Rows are points. Each table stands for the endless flat space through its points: a line for two points, a plane for three, and so on. Write the one point that lies in both, or say that there is none.

First, 2 rows:
[[-0.02  0.09 -0.17]
 [-0.01  0.06 -0.12]]
Second (2 x 3):
[[ 0.08 -0.03 -0.05]
 [-0.04  0.06 -0.08]]
They share: [ 0.00  0.03 -0.07]

First:
[[ 0.09 -0.19  0.01  0.16  0.20 -0.18]
 [ 0.10 -0.18 -0.01  0.20  0.19 -0.13]]
Second, 2 rows:
[[ 0.11 -0.07  0.15  0.17  0.12 -0.13]
 [ 0.02 -0.28 -0.06  0.05  0.27 -0.25]]
They share: no point

First (3 x 9):
[[-0.18 -0.10  0.09 -0.25 -0.10 -0.25 -0.17 -0.06  0.22]
 [-0.13 -0.15  0.09 -0.43  0.06 -0.33 -0.27 -0.04  0.38]
 [-0.31 -0.04  0.30 -0.30 -0.18 -0.35  0.02 -0.28  0.42]]
Second:
[[-0.05  0.06  0.05  0.04 -0.31 -0.24 -0.41  0.05  0.33]
 [-0.49 -0.16  0.15 -0.30 -0.03 -0.22  0.09 -0.23 -0.05]
 [-0.46 -0.25  0.07 -0.28  0.04 -0.32 -0.03 -0.16  0.10]]
They share: no point

First:
[[-0.27  0.37  0.36 -0.19 -0.24  0.08  0.07  0.26  0.12  0.24 -0.42 -0.27]
 [-0.11  0.17  0.16 -0.03 -0.08  0.24  0.03  0.30  0.36  0.00 -0.10  0.01]]
Second, 3 rows:
[[-0.15  0.13  0.42 -0.21 -0.30  0.20  0.11  0.26  0.38  0.14 -0.30 -0.03]
 [-0.33  0.55  0.36  0.00 -0.12 -0.10  0.08  0.20  0.20  0.05 -0.18 -0.36]
 [-0.09  0.13  0.00 -0.12 -0.06  0.38 -0.04  0.38  0.14  0.17 -0.30  0.00]]
They share: [-0.19  0.27  0.26 -0.11 -0.16  0.16  0.05  0.28  0.24  0.12 -0.26 -0.13]

First, 3 rows:
[[-0.21  0.12 -0.35 -0.17 -0.19  0.17 -0.28  0.02 -0.12  0.10 -0.04 -0.12
  -0.12 -0.16 -0.29  0.07  0.04 -0.22]
 [-0.34  0.20 -0.07 -0.18 -0.24  0.02  0.06 -0.19 -0.14  0.36 -0.31  0.00
   0.08 -0.38 -0.11  0.04  0.03 -0.42]
 [-0.41  0.27  0.05 -0.22 -0.29 -0.08  0.07 -0.28 -0.12  0.50 -0.34  0.08
   0.13 -0.36 -0.14  0.07  0.09 -0.37]]
Second (2 x 18):
[[-0.33  0.13 -0.24 -0.14 -0.22  0.08 -0.19 -0.10 -0.17  0.24 -0.18 -0.08
   0.03 -0.30 -0.26  0.09  0.01 -0.30]
 [-0.21  0.28 -0.09 -0.29 -0.25  0.05 -0.04 -0.10 -0.02  0.30 -0.12  0.04
  -0.12 -0.12 -0.17  0.03  0.16 -0.24]]
They share: [-0.29  0.18 -0.19 -0.19 -0.23  0.07 -0.14 -0.10 -0.12  0.26 -0.16 -0.04
 -0.02 -0.24 -0.23  0.07  0.06 -0.28]

First:
[[ 0.02  0.12 -0.05  0.00 -0.32 -0.06 -0.05  0.15 -0.25 -0.01 -0.32  0.03
  -0.27  0.23  0.00  0.21  0.44  0.04  0.17  0.08  0.06 -0.40 -0.22 -0.04]
 [ 0.10  0.13 -0.05  0.08 -0.34 -0.12 -0.05  0.00 -0.31 -0.01 -0.31 -0.06
  -0.26  0.25 -0.02  0.11  0.38  0.04  0.17  0.17 -0.05 -0.37 -0.16 -0.01]
 [ 0.16  0.13 -0.20  0.20 -0.25 -0.06  0.07 -0.24 -0.25  0.08 -0.22 -0.24
  -0.05  0.25  0.04  0.02  0.14  0.04  0.14  0.38 -0.20 -0.19 -0.01 -0.13]]
Second:
[[-0.07  0.29 -0.11  0.20 -0.37  0.36 -0.07  0.24 -0.34  0.08 -0.18  0.10
   0.04  0.56  0.18  0.51  0.24 -0.11 -0.01  0.33  0.09 -0.16 -0.16 -0.04]
 [-0.11 -0.17 -0.59 -0.32 -0.07 -0.08  0.45  0.12  0.00  0.14  0.06  0.18
  -0.18  0.24 -0.06  0.43  0.20  0.17 -0.07  0.17  0.35 -0.08 -0.08 -0.28]
 [-0.08  0.21 -0.18  0.12 -0.31  0.29  0.00  0.21 -0.27  0.09 -0.16  0.09
   0.02  0.48  0.15  0.47  0.23 -0.07  0.00  0.30  0.11 -0.16 -0.15 -0.09]]
They share: no point

First:
[[-0.14 -0.15  0.07 -0.21 -0.07  0.15  0.17  0.12  0.04  0.38  0.07  0.26
   0.09  0.14 -0.12 -0.07  0.07 -0.24 -0.11 -0.11 -0.28  0.29 -0.02 -0.25]
 [-0.31 -0.19 -0.27  0.08 -0.31  0.27 -0.04  0.10  0.00  0.29  0.38 -0.13
   0.01  0.28 -0.38 -0.04  0.03 -0.34  0.31  0.30 -0.44  0.13  0.38 -0.34]
 [-0.21 -0.15 -0.11 -0.06 -0.23  0.19  0.02  0.14  0.04  0.27  0.24  0.09
   0.05  0.24 -0.26 -0.10  0.11 -0.30  0.11  0.08 -0.32  0.21  0.18 -0.28]]
Second (4 x 24):
[[-0.38 -0.07 -0.18 -0.50 -0.06  0.06  0.25 -0.14  0.26  0.04  0.18  0.10
   0.03  0.27  0.08  0.03  0.16 -0.13 -0.02 -0.04 -0.44  0.46  0.08 -0.48]
 [-0.05  0.02  0.19  0.14 -0.09 -0.01  0.13  0.36 -0.01  0.40  0.09  0.10
  -0.05  0.36 -0.27 -0.16  0.28 -0.51  0.16 -0.02 -0.11  0.15  0.04 -0.21]
 [-0.08 -0.13 -0.03 -0.05 -0.27  0.09  0.01  0.16  0.05  0.34  0.21  0.19
   0.06  0.18 -0.25 -0.15  0.16 -0.31 -0.02 -0.07 -0.26  0.19  0.08 -0.18]
 [-0.08 -0.01  0.12  0.06 -0.10 -0.02  0.13  0.30  0.06  0.36  0.08  0.08
  -0.03  0.33 -0.24 -0.11  0.26 -0.47  0.14 -0.06 -0.18  0.20  0.08 -0.24]]
They share: no point

First, 4 rows:
[[-0.48  0.19  0.00  0.24  0.44  0.09  0.05  0.45  0.32  0.37 -0.37 -0.17
  -0.13 -0.24  0.23 -0.07  0.32  0.66 -0.33  0.13 -0.10  0.24 -0.05  0.01]
 [-0.42  0.03 -0.14  0.31  0.32  0.28  0.29  0.35  0.38  0.32 -0.27 -0.15
  -0.04  0.05  0.31  0.04  0.16  0.57 -0.08  0.00 -0.11  0.20  0.02 -0.27]
 [-0.13  0.16 -0.25  0.07 -0.14 -0.26 -0.05  0.04  0.17  0.16  0.11 -0.29
  -0.50 -0.56  0.06 -0.26  0.10  0.07 -0.10  0.47  0.04 -0.03 -0.48  0.39]
 [-0.23  0.14 -0.15  0.04  0.04 -0.11  0.15  0.10  0.27  0.22 -0.02 -0.42
  -0.53 -0.29  0.13 -0.12  0.17  0.26 -0.03  0.28  0.15  0.14 -0.35  0.21]]
Second, 5 rows:
[[-0.10 -0.12 -0.32  0.27  0.36  0.03  0.09  0.29 -0.02  0.37 -0.38  0.06
  -0.05 -0.29  0.05 -0.08  0.11  0.32 -0.02  0.22 -0.24  0.08 -0.13  0.10]
 [-0.62  0.27 -0.40  0.06  0.04 -0.23 -0.30 -0.01  0.10  0.04  0.07 -0.04
  -0.22 -0.35  0.00 -0.29  0.08  0.29 -0.14  0.47 -0.17  0.05 -0.32  0.24]
 [-0.30 -0.42 -0.26  0.39  0.01  0.20  0.18  0.54  0.26  0.66 -0.06 -0.19
   0.04 -0.04 -0.07  0.04  0.09  0.23 -0.35  0.39 -0.39 -0.03  0.14  0.06]
 [-0.07 -0.18 -0.07  0.54 -0.17  0.17  0.48  0.53  0.75  0.46  0.11 -0.64
  -0.48 -0.07  0.21  0.02  0.21  0.08 -0.19  0.16 -0.10  0.15 -0.12  0.06]
 [ 0.22  0.33 -0.14  0.30  0.35 -0.08  0.33  0.10  0.30 -0.01 -0.37 -0.23
  -0.59 -0.48  0.44 -0.17  0.22  0.26  0.31 -0.10  0.18  0.28 -0.55  0.08]]
They share: [-0.26  0.09 -0.22  0.21  0.06  0.00  0.09  0.19  0.26  0.23 -0.06 -0.18
 -0.24 -0.29  0.18 -0.13  0.11  0.29 -0.10  0.26 -0.07  0.05 -0.24  0.07]

First (3 x 24):
[[ 0.26 -0.04  0.07  0.43 -0.40  0.15 -0.04  0.11 -0.02  0.07  0.18 -0.14
   0.17  0.31  0.10  0.01 -0.04 -0.19 -0.31 -0.25  0.17  0.17  0.11 -0.07]
 [ 0.34  0.08  0.03  0.19 -0.40  0.39  0.20  0.19  0.02 -0.17  0.02 -0.14
   0.33  0.15  0.22 -0.03  0.12  0.01 -0.19  0.07  0.21  0.21  0.15 -0.31]
 [ 0.16 -0.19  0.14  0.43 -0.26  0.05 -0.06  0.17  0.03  0.23  0.18 -0.26
   0.13  0.27  0.03  0.04 -0.16 -0.18 -0.28 -0.45  0.22  0.20  0.06  0.15]]
Second:
[[ 0.31 -0.05  0.08  0.39 -0.22  0.24  0.25  0.15 -0.03 -0.04  0.20 -0.35
   0.14 -0.04  0.26  0.12  0.10 -0.17 -0.12 -0.18  0.27  0.19 -0.06 -0.12]
 [ 0.26  0.08 -0.02  0.31 -0.45  0.29  0.14  0.23  0.16 -0.12  0.06 -0.27
   0.31  0.02  0.07 -0.03 -0.01 -0.12 -0.17 -0.14  0.17  0.22 -0.03  0.06]
 [ 0.16 -0.36  0.27  0.22  0.14  0.04  0.20  0.18 -0.37  0.21  0.20 -0.39
  -0.05  0.14  0.53  0.16  0.19 -0.02 -0.13 -0.27  0.39  0.14  0.10 -0.35]]
They share: no point

First (3 x 24):
[[-0.02 -0.33 -0.28  0.24  0.07 -0.37  0.22  0.16  0.07 -0.22 -0.25 -0.42
   0.07  0.06 -0.15  0.14  0.07 -0.20 -0.35 -0.25 -0.12 -0.23  0.36  0.05]
 [ 0.10 -0.29 -0.26  0.33 -0.12 -0.25  0.29  0.11 -0.20 -0.47 -0.03 -0.73
  -0.14  0.22 -0.28  0.24 -0.04 -0.41 -0.28 -0.25 -0.06 -0.24  0.28  0.03]
 [-0.02 -0.18 -0.25  0.24  0.28 -0.19  0.19  0.04  0.25 -0.01 -0.28 -0.21
   0.07  0.12  0.06  0.02  0.31 -0.11 -0.20 -0.16 -0.21 -0.02  0.24  0.20]]
Second, 4 rows:
[[-0.09 -0.33 -0.11  0.27  0.12 -0.31  0.10  0.12  0.09 -0.10 -0.32 -0.38
  -0.10  0.00 -0.01  0.01  0.25 -0.08 -0.24 -0.04 -0.14 -0.04  0.25  0.17]
 [-0.14 -0.13 -0.63  0.18  0.10 -0.05  0.28  0.19  0.56 -0.46 -0.17 -0.33
  -0.14  0.22 -0.19  0.09  0.59  0.15 -0.09 -0.14 -0.33  0.35  0.14  0.03]
 [-0.02 -0.17 -0.02  0.11  0.06 -0.41  0.20  0.00  0.07 -0.08 -0.31 -0.34
   0.11 -0.11  0.11  0.25  0.17 -0.16 -0.34 -0.23 -0.16 -0.08  0.36  0.30]
 [-0.01 -0.65 -0.49  0.51  0.41  0.00  0.19  0.38  0.07 -0.01 -0.11 -0.28
  -0.18  0.38 -0.25 -0.46  0.33 -0.16 -0.15  0.12 -0.19 -0.16  0.06 -0.14]]
They share: no point

First:
[[ 0.11  0.08 -0.21 -0.05  0.38  0.26 -0.24 -0.42  0.14  0.00  0.14 -0.28
  -0.03 -0.23 -0.10 -0.10  0.14 -0.33 -0.12 -0.20  0.07 -0.22  0.23  0.20]
 [ 0.21 -0.22 -0.26 -0.05  0.13  0.16 -0.24 -0.17 -0.01  0.20  0.29 -0.13
   0.22 -0.23 -0.10 -0.15 -0.01 -0.23 -0.37 -0.35 -0.28 -0.27  0.18 -0.15]]
Second, 3 rows:
[[ 0.05  0.35 -0.33 -0.35  0.02 -0.01  0.06 -0.27  0.05 -0.15  0.08 -0.01
   0.30 -0.29  0.23 -0.07 -0.19 -0.30  0.06 -0.14 -0.26  0.08  0.02  0.14]
 [ 0.29 -0.31 -0.30  0.04  0.35  0.38 -0.42 -0.42 -0.01  0.27  0.35 -0.25
  -0.06 -0.38 -0.19 -0.01  0.08 -0.03 -0.39 -0.41 -0.14 -0.34  0.29  0.02]
 [ 0.21 -0.25 -0.21  0.05  0.30  0.27 -0.34 -0.27  0.05  0.21  0.28 -0.25
   0.06 -0.21 -0.21 -0.15  0.13 -0.26 -0.38 -0.34 -0.10 -0.36  0.26 -0.06]]
They share: [ 0.17 -0.10 -0.24 -0.05  0.23  0.20 -0.24 -0.27  0.05  0.12  0.23 -0.19
  0.12 -0.23 -0.10 -0.13  0.05 -0.27 -0.27 -0.29 -0.14 -0.25  0.20 -0.01]
